Each point is reached from the start by the listed moves, each made 0, 1 or 2 times, or once backwards (-1), plus a little noise. Say if it took an odd or an even number of moves. Then give how often each move was made.

Moves:
(1): [22.8 -0.1 -4.3]
(2): [-1.3 12.2 -7.1]
(3): [ 1.4  6.5 13.5]
Start: [-3.5  4.4  1.3]
Points:
[21.3 -1.7 18.3] => odd (1, -1, 1)
[42.0 42.4  5.0] => even (2, 2, 2)
[-27.8  -3.1  -4.6] => even (-1, 0, -1)
[-3.9 15.5 -6.4] => odd (0, 1, 0)

Moves:
(1): [17.5  2.2  4.9  1.5 -2.4  3.5 -3.2  1.3 -2.9]
(2): [-4.3 21.1 -0.9  0.4 -1.6 -1.3  1.5  4.5 -3.5]
(3): [-4.0  1.7 16.1  0.1 -3.8  0.7  2.6 -3.6  1.9]
(4): [-0.5 -1.8 -2.6 16.6 -0.5 -2.2  1.9  6.2 -0.1]
(5): [ 1.8  1.6  4.4  2.9 17.9  4.4  1.2  2.5  0.1]
(6): [-1.3 -0.7 -3.3  1.2 -3.2 18.0 -1.0  1.4 -1.6]
(7): [ 6.1 -0.6 -4.1 -3.2 -1.7 -1.6 20.2  1.7 -2.5]
(8): [-1.8 -3.4  0.7 -7.1 -3.3  0.0 -2.1 16.4  0.4]
Start: [ -1.2   2.7   4.5 -11.0   4.6  -9.5   3.4  -2.6  -7.9]
Points:
[ 15.7  41.2 -10.2  -0.5 -26.8  -0.3  44.2  16.4 -24.2] => even (1, 2, 0, 1, -1, 1, 2, 0)
[ 33.3  48.1  -9.5  -5.9   8.5  33.1  17.9  20.0 -29.0] => odd (2, 2, -1, 0, 1, 2, 1, 0)
[ 11.2 -16.2  14.1 -34.0  -1.2  -9.9  43.6 -14.2  -7.2] => odd (0, -1, 1, -1, 0, 0, 2, 0)
[ 34.5   8.0  44.2  22.9  10.5 -18.7  27.9   9.1 -12.5] => odd (2, 0, 2, 2, 1, -1, 1, 0)
[  6.4  -4.8  13.7 -12.4   8.6 -10.0  44.9  38.7 -11.2] => odd (0, 0, 1, 1, 1, 0, 2, 2)
[-30.1  40.2  34.3  -6.4  24.3 -10.1  35.8  43.5 -10.3] => odd (-1, 2, 2, 1, 2, 0, 1, 2)

Moves:
(1): [18.8 -3.2  4.9 -2.5  5.2 -2.8  0.6  2.3  4.5  2.3 -0.6 -2.2  2.9]
(2): [ 3.2 26.6  3.3 -0.3 -1.1  0.4  0.8 -3.9  5.6  3.3  2.4  5.9 -1.8]
(3): [-8.8 -0.2 25.2  1.2  2.4 -3.3  0.4 -0.2  2.5 -2.7 -3.2  0.0  4.5]
(4): [ 2.5 -1.0  0.4 21.2  4.0  2.3 -1.8 -2.6  1.1 -1.7  0.3  0.1 -0.2]
(5): [-3.4  1.9 -2.2 -2.4 15.7  4.0  1.6 -2.3  3.3 -5.5  2.2  1.8  2.4]
(6): [ 1.9 -2.1  4.6 -1.3 -3.2 19.0 -2.7  0.2  0.8  2.3  0.6  2.7  3.6]
(7): [ 0.1 -0.3  4.2  1.3 -1.8  3.0 22.0  1.0  1.4  0.8  3.8 -2.1 -4.7]
(8): [-0.4  2.1  0.6  1.2  0.4  1.9 -0.5 17.8 -3.1 -4.4 -2.4  0.3 -1.2]
(9): [-2.3 -2.8 -4.2  0.1 -6.1 -0.7  0.5  2.1 24.8 -1.2 -2.2 -2.1  1.4]
(10): [-4.7 -2.7 -0.1  3.8  5.7 -1.2  1.6  4.2  3.1 22.2 -3.2  1.2  0.0]
(11): [-1.4 -2.9  2.7 -0.1  1.4 -3.5 -2.9  5.1  3.2 -0.8 26.4  1.0 -0.6]
Start: [  6.2  -1.0  10.0  -6.4  -8.3   3.9 -11.4   2.0  -0.5   4.6  -1.0  -0.2
   5.9]
Points:
[  9.9  44.1 -15.5  17.5  -0.5  -5.4  36.2 -11.5  74.8  29.4  38.8   3.6
  -8.3] => odd (0, 2, -1, 1, 1, -1, 2, -1, 2, 1, 1)
[ 28.2 -37.8  20.4  -5.6  17.3  28.1  36.9  15.0  35.7  47.2 -29.3 -12.2
  14.9] => odd (2, -1, 0, 0, 1, 1, 2, 0, 1, 2, -1)
[-22.7  18.7  17.4 -16.5 -39.5   2.5  31.2  56.9  50.8  24.9  47.1   0.3
 -10.7] => odd (-1, 1, 0, -1, -1, 0, 2, 2, 2, 1, 2)
[-11.4 -28.3  63.8  27.2  27.8  46.9 -46.0  17.1   7.1 -43.9  19.1   4.4
  30.1] => odd (0, -1, 2, 2, 2, 2, -1, 1, 0, -1, 1)

Moves:
(1): [15.6  1.0  1.2 -2.9  0.2 -0.3  0.8  3.0  2.3 -1.1  1.7 -0.7 -2.2 -0.4
 -0.1 -2.3  2.9  0.0 -2.1 -2.1  1.8]
(2): [-2.4 22.7 -2.1  0.1 -3.1  1.3 -2.8  5.9 -4.5  3.1  0.5 -0.4 -3.2 -4.0
 -2.6 -3.5  2.9  1.2  3.4  1.0  2.6]
(3): [ 0.7 -0.8 29.2  5.5 -2.6 -0.3  0.0  0.8  1.9 -4.2 -0.9  2.5 -1.1  2.5
  2.8  0.0  5.2  2.6 -2.3  0.1  1.9]
(4): [ 3.2  0.0 -2.5 13.8  0.9  2.3  0.2 -0.4  1.0  1.6  1.5 -2.6  2.2  1.9
  0.6  0.3  4.5 -0.7 -1.5 -3.4  0.5]
(5): [-2.9  4.8  3.7 -0.9 24.6  0.0  3.0 -0.6 -1.7  3.0 -0.4  0.2 -5.5  7.4
  1.5  4.6 -0.5 -2.6  1.5  2.6  4.7]
(6): [-0.2 -2.1 -1.4 -5.3  0.5 23.3 -0.6 -2.5  1.7 -2.3 -0.3  4.7  6.1 -1.1
 -1.5  4.9  5.4  1.2  0.4 -1.6 -0.9]
(7): [ 0.3  0.4 -1.8 -0.5 -2.6  0.2 16.5 -0.3 -4.0 -0.6 -1.1  2.6  1.0 -0.9
 -0.2  0.2 -1.2  1.6  2.5 -0.3  3.4]
(8): [-4.9 -7.1  2.0  4.8 -0.7  1.0  4.1 22.6  2.1 -2.4  0.4  1.7  5.5 -0.9
 -4.9  4.2 -2.2 -1.9  1.3  0.2  4.1]
(9): [-1.0  8.3 -2.0 -3.8 -2.0 -0.1  3.0 -7.3 24.6  1.3  0.7  3.0 -1.9 -3.0
 -7.0  4.9 -3.5 -2.0 -4.6  6.7  4.3]
(10): [ 0.9 -0.7 -0.2 -3.3 -0.3  3.2  0.7  0.6 -2.3 18.9 -2.4 -1.5  0.3  3.2
 -1.8 -0.7 -0.1  3.9 -3.2  7.7  3.4]
(11): [-2.5 -0.8  1.2 -1.8 -1.6 -0.7  1.5 -0.2 -1.5  2.6 25.4 -4.8 -1.2  0.7
  0.0 -2.1 -5.8  5.8  0.1 -3.1 -4.9]
(12): [ 2.9 -2.0 -0.2  5.2  1.2 -1.2 -4.8  2.2  0.9  1.3  5.6 26.4  1.4  0.5
  2.1 -1.9  0.1 -4.9 -4.9  0.7 -0.2]
(13): [ 4.5  4.8 -1.4 -3.0  0.9 -3.4  0.7 -0.2  2.1 -2.0 -0.2  0.4 21.6 -0.1
  3.0 -1.2 -0.4  6.4  1.0  1.2 -3.0]
(14): [-0.8  4.6 -0.4 -5.4 -6.5  2.1 -0.7  0.8  1.6  0.4  2.8 -0.5  0.1 23.6
 -0.5 -1.4 -2.3 -6.4 -3.2 -2.3  1.3]
(15): [ 2.5 -2.1 -3.0 -1.2 -4.1  0.6  2.8  2.0  5.9 -1.3 -0.1 -2.5 -2.6 -0.3
 22.0  0.9  1.8  0.8 -1.6  4.3 -4.7]
(16): [ 1.3 -0.8  0.4 -2.5 -4.4 -3.4 -2.3 -1.6 -3.0 -2.6  1.1  1.3  0.5 -1.8
 -1.4 17.7  0.7  0.7 -1.4  1.0  0.5]
(17): [-2.2 -3.1  0.5 -2.1  0.1 -2.8  2.6  2.1  1.2  2.1  2.5  1.0  2.6  1.5
 -1.6 -1.8 16.6 -4.1  0.7 -0.1  2.5]
(18): [-3.8 -3.9 -5.9  0.5  1.1 -2.1 -1.5  2.2  3.0 -5.6 -4.0  5.9 -4.3  3.1
 -2.7  2.0  2.4 20.7  0.3 -0.7 -0.3]
Start: [-16.5  11.8  -5.2 -12.5 -13.0   4.6   7.6  -0.2  12.7  11.2   9.2 -11.9
 -15.1   0.3   0.7   0.4 -11.1  10.9  -8.7   4.2   1.5]
Points:
[ 11.8  -6.3  28.4   3.5   1.6  -4.8  59.0   1.8  64.3   7.8 -22.3   8.1
  18.1  26.1  44.3  13.6  47.5  57.7 -22.8  23.0  18.9] => even (1, -1, 2, 2, 1, 0, 2, 0, 1, 1, -1, 0, 2, 0, 2, 0, 2, 2)
[  0.9   5.0 -10.7  -4.5  37.5  -4.9  21.3 -13.9  31.9  40.0   8.4  50.2
  18.5  -1.8   3.2  51.6 -26.8  46.4 -26.7  34.8  12.2] => odd (0, -1, 0, 1, 2, 0, 1, 0, 1, 2, 0, 2, 2, -1, 0, 2, -1, 1)
[-18.7 -10.8 -31.4 -13.4 -24.9  49.5  28.7  12.9  72.3  28.1 -20.1  44.1
 -26.2 -21.9   9.1  66.0  28.5  45.8 -28.6  40.6  22.9] => even (0, 0, 0, 1, 0, 2, 1, 1, 2, 2, -1, 1, -1, -1, 2, 2, 1, 2)
[-14.1  38.9 -35.3   4.0  14.4   6.5   4.9  -3.7  -8.4  35.6 -20.7 -37.6
 -14.7 -19.2 -30.2  41.5   2.1  14.5   0.0  11.4  20.7] => even (0, 1, -1, 2, 1, 0, 0, 0, 0, 1, -1, -1, 0, -1, -1, 2, 0, 0)
[-26.4  21.1 -51.3 -45.3 -49.5 -30.2  11.7 -11.4  35.0  -6.9  14.4 -14.8
  18.0  42.7  48.6 -32.6   6.9  21.8  -6.9   5.5 -23.3] => odd (-1, 0, -1, -1, -1, -1, 0, -1, 0, -1, 0, 0, 2, 2, 2, -1, 2, 1)
[-34.4  -7.7  21.9  -6.8   7.3  24.8  -8.3   0.5  69.0  20.6  36.4  54.0
 -13.5  11.9 -11.6  43.7 -34.0  28.7 -36.8  26.7   7.3] => even (-1, -1, 1, 0, 1, 1, -1, 1, 2, 1, 1, 2, 0, 0, 0, 1, -1, 1)
[ 30.2  -7.4  62.9   4.4  24.9  47.4  13.0  16.3  25.4  16.0 -10.2  27.9
  49.0  -9.8  -9.6  14.0  17.6   1.9 -19.4   7.8  19.3] => even (2, -1, 2, 1, 1, 2, 0, 1, 0, 1, -1, 1, 2, -1, -1, 0, 0, -1)
[  9.4  23.1 -33.5 -40.5  57.0  -1.4  25.5 -36.6  64.4  34.5 -25.9 -25.8
 -12.0  -4.3 -31.3  -0.4   4.2  30.4 -12.2  24.7  25.0] => even (2, -1, -1, 0, 2, 0, 0, -1, 2, 1, -1, -1, 1, -1, -1, -1, 1, 1)

Moves:
(1): [  6.2  13.7  -1.9   9.1  -7.9   6.5   6.6  -2.9   0.5  15.0  -3.4  -4.3
   3.3  -2.9   2.0   1.1  -1.6  10.2  -1.6   4.9  -0.4   9.8   9.9 -11.7]
(2): [  4.5  -6.5 -12.4  11.2  -4.4 -11.7  11.8  -4.2   8.9   4.3  -4.2   1.6
  -3.8  -1.9  -7.6  11.1  28.6  -7.9   8.9  -6.1  -5.6  -0.7   2.3   3.1]
(3): [  2.8  -3.6   1.7  -4.0   1.4  -7.9  -3.5  -4.1   3.2   1.9   4.3 -10.2
  -5.5   7.5   0.7   3.2   2.5   7.1  -8.8  13.5  -9.9  13.7   0.9   6.9]
(4): [ -9.4   2.2   3.0  -0.5  -0.8   2.3 -11.2  11.0  12.7  13.3  -0.5 -18.0
  -2.1   1.8  -1.2  -9.4  -5.1   2.1   7.1  -8.6  -0.5 -12.1  -8.1  -3.1]
(5): [  0.8  -3.8   1.5 -13.1   5.5   3.1   9.1   5.2   5.0   7.8  -8.6  -4.5
  -9.9   1.4   5.9   7.0  -3.2   1.6  -4.4 -14.8  -0.8  -3.7   4.4  -2.3]
(6): [ 4.1 -4.4 17.9 -5.8  1.3  7.3 -1.9 -4.3 -1.3 -7.7  6.7 -5.2 -0.2  4.0
  4.2 -9.7  7.5 -3.0 -3.5 -5.0 -6.7 -6.2  9.7  9.1]
(7): [  2.8   1.5   3.8  -1.8  -5.8   1.1   1.6 -10.4   0.6   9.5  -5.7  -3.5
  -3.1  -8.4   2.2 -12.0  -0.8   4.0  -0.5  -7.0   3.1  -7.3   5.0  13.6]
(8): [  6.8  -3.8   4.7   2.6   6.7  -7.3  -1.4  -7.8 -12.6  -0.5  -6.1   9.5
  13.0   3.0   3.4   9.6  -1.7   3.6  -1.2  -9.9   3.8   2.5  -0.2  -9.8]
(9): [  8.3  10.6   3.2  -4.3   5.5 -15.4  -6.0  -5.3  -9.8  -6.0   2.0  -5.0
  -7.6  -3.9  -6.6  -2.4  -1.0  -4.2 -10.4   0.8   0.5 -11.4  -5.5  -2.4]
(10): [ -3.5  -7.6   0.4 -16.3 -10.5  -7.4  -7.1  11.2  -9.9  -8.8   2.3  -0.7
   0.7  -6.7  -1.3 -10.1  -1.2   1.3  -0.6  -7.1  -1.3  -6.9 -11.3   7.8]
(11): [-2.8  1.4  5.1 -6.3  0.5 -1.7  5.4 -4.1 -0.2  8.3  4.3  4.1  5.2 -0.7
  0.5 -5.1 -4.6  1.9 -1.8  0.3  5.1 -3.2 -4.8 -8.2]
(12): [ -0.2   1.8   4.3   2.4  -1.5  -4.5  -0.2   3.9   4.9  -6.2  -6.5 -10.4
   1.3  12.1  -8.9  -2.2  -6.7  -4.6   5.9   6.5  -4.2  -0.1  -5.3  -5.9]
(13): [ -2.4   4.3   1.7  -3.2  -0.2  -7.3   0.3   6.2 -20.0  11.0  -0.8   5.0
  -3.7  -2.9  -5.4   1.3  -2.5  -1.6   7.8   1.2  -6.0   0.4  -5.1   2.1]
(14): [ -0.1   3.0   2.3   0.5   1.1   5.5   1.8  -1.4  10.4  -5.2  -3.1  -3.0
  -0.6  -8.7   7.6   5.9   1.3  -1.4   0.8 -10.5 -18.1   4.1  -8.8   4.7]
(15): [ -6.7  -0.8  15.1  13.8  14.1   0.5  -5.6   6.5   6.4 -11.3   0.2  14.6
  15.0   3.1   8.5  10.6   7.5   9.1 -23.9   8.5 -10.4   5.4   8.8  -2.3]
(16): [ -4.4  -6.3  -3.2  -4.8 -10.6  -6.9   0.5  -2.9   6.8   5.0  -0.5  -4.3
   1.6  -0.8   2.3  -1.4   7.5 -13.8  -0.6  -1.5  -3.0  -6.9  10.1   3.7]
(17): [ -2.0  -3.7   4.5   7.5  -1.7   3.5  -7.2  -1.6   3.8  -1.2 -17.4  -8.3
  -2.4  -5.6   1.9   5.9   1.5   4.4   2.7   2.7  11.4   2.2   0.3 -10.1]
(18): [-3.2  1.6 -6.2 -1.7  1.3  9.8  2.8 -5.1 -2.5  5.5 -4.4  0.9  9.4 -0.7
  0.7  3.3  9.8 -9.0 -4.5 -0.1 -2.5 10.1 -1.6  1.3]
(19): [  0.0  11.2  13.2   0.0   4.8  -4.4 -14.1  -5.2   3.9   6.0   3.4  11.3
  -5.3  16.3  -3.4   3.9 -11.3   7.5  11.8   5.6   4.1   3.5   0.5   3.5]
(20): [-0.6  5.6 -1.5 -4.6  6.8  2.5 -1.0  0.8 -2.0 -4.7 -2.7  0.6  3.3  1.5
  7.8  4.4  0.1  3.6  3.3 10.3  5.8 -6.4  2.4 -1.7]
(21): [-22.7   0.6  -1.5   7.3   3.2  -0.3   0.4 -10.0  -1.3  -2.3  -5.1 -11.8
  -8.1  17.7  -8.5   2.5   6.8  -9.8  -1.9 -11.3   6.0   5.9   5.1 -15.0]
(22): [ -6.2  -0.8   1.5  -3.4   5.3   3.7  -2.4  13.4   1.9  -5.7  -0.3  -2.1
 -11.5   0.4   2.9 -18.3  -0.3  -5.8   7.4   0.4  -5.4   1.9   0.8  -6.8]
(23): [-10.9   5.4  -8.9  -5.5   4.7  -0.7   4.0   7.5  -0.9  -1.9   8.7   2.2
  10.1 -13.1  -7.7   9.5  -8.2  -9.3   2.7   1.1  -6.3  19.5   5.7   2.8]
(24): [  1.5   0.7  -1.0  -4.7  -3.5  -1.9  -0.8 -10.3   2.3  -0.3   1.4  -1.9
   5.5   4.5 -12.9  -5.1  -4.3  -5.3   2.9  12.9 -14.7  -2.4  15.7  -9.0]
Start: [11.0 -3.6  1.3 -4.2 -4.4 -6.1  8.5  1.6 -8.3 16.7  4.1  4.4  3.3 -2.8
 -4.5 -1.7  1.1 -4.4  3.8  8.6  8.5  8.4  2.9 -3.2]
Points:
[ 23.8 -19.1  52.9   0.3  10.3  -2.1 -18.5  34.9 -23.4  -6.6  41.0  51.0
  22.1 -22.8  45.3 -25.6  47.9  21.7 -55.7  11.5 -59.7  21.6 -22.4  59.3] => even (0, 0, 1, 0, -1, 1, 0, 0, 0, 1, 0, -1, 1, 1, 2, 0, -1, 1, 0, -1, -1, 1, -1, -1)
[ 21.3  -6.1   5.9  32.6  23.1 -45.9  22.4   1.4 -49.6  23.9 -11.9  60.2
   8.8  -5.5  -3.3  20.6  76.8  10.5 -14.5  54.5 -39.3  43.6  77.7 -11.6] => even (1, 2, 1, -1, 0, 0, 1, 1, 0, 0, -1, -1, 2, -1, 2, 0, 0, 0, 0, 1, 0, 2, 0, 1)
[-22.4 -35.7 -70.2 -37.8  -6.4 -34.2  94.9 -14.7  10.9  84.4  -1.1  -6.7
 -31.3  -8.1 -20.0  53.7  60.4 -66.5  36.9 -48.1 -59.4  23.3  -1.0 -19.7] => odd (-1, 2, 1, 0, 2, -1, -1, 0, -1, -1, 2, -1, 2, 2, -1, 1, -1, 0, -1, 0, 1, 0, 0, 1)
